Rows are points. A path goes straight from each point to the next, and from the last back to the first. The post is the endless flat space through its rows: a point in 2 columns, a line in 3, a plane in 4, and so on, so that a path can go around it. Count how often the path circles the post. Going back the other way cancels.

Post (1 x 2):
| 1 | 8 |
Path (23 x 2):
|  14 | -33 |
|  29 |  19 |
| -19 |  35 |
| -25 |   4 |
| -34 |  45 |
|  -4 |  24 |
| -28 |  25 |
| -15 |  47 |
|  31 |  10 |
|   3 | -40 |
|  17 | -48 |
|  64 |  18 |
| -12 |  30 |
| -64 |   8 |
|  14 | -27 |
|  40 |  -4 |
|   0 |  54 |
| -23 |  14 |
| -21 | -19 |
| -26 | -39 |
| -64 |  25 |
| -20 |  61 |
| -62 |  -5 |
Times around: 2

Post (5 x 6):
| -14 |  30 |   3 | -22 |  14 |  -1 |
| -33 | -44 |  10 |  10 | -55 |  29 |
|  -2 |  16 |  44 |  -9 |  -2 |   9 |
|   8 |  11 | -50 |  39 |  -3 | -25 |
|  -4 |   8 |  35 | -19 |  28 |  10 |
Path (20 x 6):
|   9 |  -4 |  11 |  41 | -53 | -14 |
|  -9 |  75 | -36 |  20 | -14 | -68 |
| -58 |  12 |  15 | -13 |  -6 |  37 |
| -41 |  28 |  -7 | -39 |  50 |  27 |
|  26 |  34 |  13 |  33 |  -5 |   5 |
|  19 |  34 | -23 | -54 |  19 |  -1 |
|  -9 | -20 |  -2 | -20 |  39 | -11 |
| -19 |  18 |   2 |  16 | -18 |  -8 |
| -47 | -36 |  65 | -18 | -12 |  38 |
| -66 |  24 |  -7 | -40 |  -6 |   6 |
| -44 |  24 |  13 |  -3 |  -6 |  28 |
|  41 |   1 |  31 |  44 |   2 |  13 |
|  13 | -22 |  35 | -13 |   5 |  16 |
|  20 |  20 |   8 |  37 |  -8 | -54 |
| -25 | -36 |  95 |  19 |  -4 |  23 |
|   0 |  49 |  -8 |  42 |  30 |  10 |
|  14 |   1 |  -8 |   3 |  14 |  17 |
| -48 | -32 | -34 | -25 | -50 |  15 |
|  65 |  48 |  22 | -19 |  42 | -12 |
|   3 |  32 |  67 | -67 |  50 |  22 |
Times around: 3

Post (8 x 9):
|  29 | -27 |   6 |  32 |  22 |  -5 |  35 | -19 |   4 |
|   2 |  -2 |  26 |  15 |  40 |  -7 |  12 | -11 |  13 |
|  -4 | -34 |  14 |   2 |   7 |   3 | -10 |  31 | -18 |
| -22 |   0 |   5 | -44 | -19 |  -6 | -14 | -42 |  13 |
| -18 |  32 |   2 | -56 |  -6 |  -4 |   0 |   8 | -13 |
| -12 |  -8 | -27 | -10 |  11 | -27 |  12 | -25 | -28 |
|  35 |  55 |  44 | -10 |   7 |   2 | -24 |  52 | -16 |
| -37 | -22 |   2 |   0 |   5 |  -4 | -15 |  10 |  41 |
Path (23 x 9):
| -26 | -95 |  64 |  47 |  -6 |  22 |  -8 |  28 |  75 |
| -40 | -32 |  27 |  12 |   5 |   8 | -21 |  14 |  42 |
|  32 |  39 | -36 |  30 |  34 | -26 |  26 | -27 | -10 |
|  57 |  -9 |  26 | -22 |   2 |   2 | -46 |   5 | -22 |
|  -7 | -12 |   4 |  14 |  19 | -20 |  16 | -26 |  57 |
|  16 |   7 |  16 | -45 |  -3 | -10 |   4 | -14 |  21 |
|  46 |  55 |  -8 | -16 |  11 | -21 | -10 |  -6 | -27 |
|  -9 |  -8 |  29 | -51 | -41 |  37 |  -1 |  -3 | -16 |
| -24 | -10 |  63 |  36 |  25 |   9 |  13 |  18 |  36 |
|  -3 |  -6 |  32 |   6 |  45 | -19 |  27 | -11 |  40 |
|  31 |  28 |  52 | -38 | -34 |  10 | -21 |  11 |  11 |
|  33 |  80 |  41 |  35 |  19 | -13 |  -6 |   7 |  26 |
| -22 | -40 | -39 |  12 |   9 | -10 | -19 |  30 | -21 |
|  11 | -57 |  39 | -22 |   2 |  17 | -35 |  15 |  -4 |
| -45 |  -9 | -49 | -31 |  53 | -17 |  12 | -12 | -50 |
| -19 |   9 |  11 |  46 |  65 | -15 |  16 |   6 |  16 |
| -49 | -21 |  -9 | -36 |   4 | -27 |  13 |  -8 | -18 |
|  18 |  22 |  -6 | -35 |  17 | -38 |  -6 | -29 | -58 |
| -36 | -10 | -53 | -10 |  31 | -16 |   5 |  -6 |   8 |
| -16 | -19 |  -4 |  12 |  -8 |  14 |  10 |  36 |  21 |
|  -1 |  13 |  29 |  -6 | -23 |   3 | -33 |  35 | -27 |
| -44 | -21 |  31 |  30 |  12 |  12 | -39 |   6 |  18 |
|  -1 | -22 |  53 |  25 | -14 |  19 |  15 |  29 |  62 |
Times around: 1

Post (13 x 14):
|   5 | -33 |   0 | -17 | -11 |  24 | -19 | -27 | -11 |  -9 | -10 | -13 |   2 |  27 |
| -31 |  12 |  18 | -22 | -17 |  22 | -14 |  -3 |  -2 |  10 | -33 | -17 |   4 |   1 |
| -28 | -10 |   6 |  -1 | -52 |  10 | -19 |  -2 |  -5 |   3 |  -3 | -25 |   8 |  11 |
|   3 |   6 |   2 |  -9 | -25 |  36 | -15 |  -7 | -12 |   1 | -16 | -24 |  24 |  -1 |
|  -8 |  15 |   2 |  -3 | -38 |  32 | -34 | -37 | -16 |  13 |  -9 |  -7 |  16 |   8 |
|   5 |  20 |   0 | -17 |  12 |  -5 |   8 |  -6 | -27 | -19 |  11 | -12 |   6 | -17 |
|  12 |   6 | -27 |  -9 |   3 | -52 |  20 |  27 |  54 |   7 |  -7 |  26 |  33 |  11 |
|  -7 |  36 |  -7 |  -8 |  41 |  10 | -13 |  -7 |  -7 |   0 |  20 |  -3 |   4 | -40 |
| -15 |  17 |  -5 |   7 |  32 |   7 |  21 | -17 | -32 |  17 |  12 |  10 |  30 |   0 |
|  -8 |  10 |  17 | -19 | -11 | -36 |  13 |  42 |  53 |  29 | -10 |  28 |  21 |  -3 |
| -13 |  12 |  10 | -13 |  28 |   9 |  11 | -53 | -10 |  -5 |  27 | -16 |   9 | -36 |
| -13 |  23 |   8 |   8 |  49 |  -2 |   4 | -43 | -24 | -19 |  35 |   5 |  25 | -52 |
|  -8 | -13 | -24 | -28 |  -8 | -42 |  20 |  35 |  33 |   8 | -12 |  31 |  14 | -16 |
Path (27 x 14):
| -10 |  13 | -24 |  -4 |   2 | -23 |   0 | -20 |   5 |  -8 |  28 |  63 |  22 | -55 |
| -23 |  41 | -14 | -12 |  21 | -18 |  33 |  51 |  -6 |  16 | -10 |  21 |  16 | -22 |
|  12 |  50 |   6 |  13 |  10 |  12 |  -2 |  15 |  -2 | -14 |  -7 |  14 |  45 | -12 |
|  18 |  -6 |  -6 | -28 | -21 |  11 | -28 |  37 |   1 | -19 | -43 |  14 |  28 |  37 |
|  -3 |  13 |  -2 | -35 |  29 | -25 |   3 |  32 |  48 |   0 | -28 | -13 |  12 | -11 |
|  -3 |  -3 |  25 | -15 | -21 |   9 |   3 | -76 |  20 |  29 |  -7 | -42 |  -5 |  21 |
| -62 |  24 |  -6 | -15 | -10 | -21 |  -5 |   3 |  11 |  -6 |   5 | -14 | -37 | -64 |
|   5 |  27 |  25 | -30 | -26 |  -2 |  11 |  29 |   0 | -49 | -10 | -38 |   6 | -29 |
| -11 |  25 |  25 |  -3 | -14 |  30 | -29 | -32 | -19 |  -3 |   3 | -12 |  29 |  14 |
|   5 |   9 | -20 |  24 | -17 | -27 |  30 |  29 |  15 |   2 |  12 |   6 |  40 |  20 |
|   1 |  25 |  -1 | -14 |  -5 |  13 |   1 |  -5 |   2 |  21 |  -2 | -13 | -22 |  -3 |
| -25 |  -1 |  14 | -17 |   5 |   3 | -26 |  -3 |  44 |  29 |  11 |   9 |   9 | -59 |
| -17 | -36 |   3 | -15 | -19 | -34 |  34 | -19 |  -1 |  15 |   5 |  16 |  35 |  37 |
| -13 |  30 |   3 |   1 |  26 | -38 |   7 |   5 |  -8 |   7 |  37 |  49 |  19 |   7 |
|  -2 |  23 | -12 |  15 | -34 |   2 |   1 | -21 |  44 |   0 |   4 | -12 |   8 |  11 |
| -16 |  -7 | -25 |  14 | -58 |  34 |   9 | -21 | -31 |   1 |   2 | -12 |   6 |  24 |
| -43 |  -9 | -21 |  -3 | -30 |   4 |  14 |   9 | -58 |  19 |  -5 |  27 |  24 |  18 |
|  -6 |  13 |  13 |  39 |  18 |  16 |  -7 | -47 |  14 |  30 |   8 |  33 |  95 |  47 |
| -22 |  37 |  23 |   3 |  -9 |  20 |  -8 |  -2 |  23 |  18 |   5 |  16 |  15 |   2 |
|  18 |   6 | -33 |   5 |  -6 |  10 | -17 |  23 | -23 | -22 | -11 | -23 | -24 |   3 |
|  33 |   4 | -33 |  -5 |  50 |  -2 |   9 | -46 |  21 |   5 | -21 |  17 |  43 | -26 |
| -13 |   5 |   6 | -39 |  -8 |   0 | -32 | -37 |  32 |  14 |  -6 |  -7 |  18 | -33 |
|  35 |  39 | -23 |  13 |  35 |  40 | -22 | -21 | -24 |  24 |  15 |   7 |  38 |  51 |
|  -8 |  -4 |  -4 |  15 |  -7 |  -8 |   8 |  -6 |  13 |  -3 |  42 | -12 |   9 |  10 |
| -10 | -13 |   7 | -30 | -13 | -36 |  30 |  17 |  22 | -10 |  -9 |  10 |  -5 | -53 |
|   6 |  17 | -14 | -12 |   5 |   9 | -19 |  -1 |  18 |  23 | -19 |   4 |  11 |   6 |
|  21 |  24 | -36 |  19 |   2 |  -2 |  -2 |  12 |  30 |  -1 |  16 |  17 |  16 | -12 |
Times around: 1
